Each row is a point. Examples show where two turns around zero, p and q, send a point. Write where each new point lands after one turn and then the other. Backwards means that the second turn is done in reverse. Each puzzle has new turns, and all numbers are rounded.
In the rows, zero is written as 128.

Turn p:
[180 164 161] -> [185 117 169]
[ 91 108 120] -> [ 89 139 115]
[103  85  85] -> [ 87 117  78]
[112 141 106] -> [128 150 107]
[154 142 168] -> [151 118 171]
Turn q:
[173 134 108] -> [171 120 104]
[ 87 109 143] -> [ 85 123 147]
[126 136  93] -> [125 136  93]
[ 72  85 128] -> [ 62 104 134]
[139 156 113] -> [146 151 111]
[171 148 183] -> [180 135 179]
Where do these land?
p, then q: [143  82 114] -> [ 97  92 111]
p, then q: [ 92 105 159] -> [ 88 147 156]
q, then p backwards: [140 173 171] -> [124 182 160]
q, then p: [108 113  89] -> [107 142  89]
p, then q: [102 173 122] -> [154 173 125]
q, then p backwards: [183 123 113] -> [178 142 104]

Turn p:
[108 122 126 112] -> [107 124 142 122]
[102 149 127 105] -> [ 97 151 140 124]
[160 131  98  97] -> [136 137 113  78]
[158 113 225 151] -> [202 132 184 177]
[127 150 100 147] -> [117 137  90 133]
[128 124 111 117] -> [119 124 123 111]
[113 108 110 167] -> [119  93 104 152]
Turn q:
[ 88 157 133 129] -> [ 93 150 102 121]
[ 90 119 124 161] -> [114 140  98 165]
[174  95 131  88] -> [152  80 168 110]
[109 148 102 146] -> [133 149  92 128]
[178 121 149 116] -> [148 121 178 116]
Where do these land?
p, then q: [164 101  83 168] -> [184  81 110 130]
q, then p backwards: [111 142 158  76] -> [ 96 107  97  87]
p, then q backwards: [ 87 133 137 142] -> [105 109 158 141]
q, then p backwards: [139 144 122  82] -> [141 103 104  94]
p, then q: [ 97 108 117 155] -> [128 117 108 169]
q, then p: [145 167 149 151] -> [128 179 132 139]
p, then q: [154 101 130 122] -> [140 103 154 122]
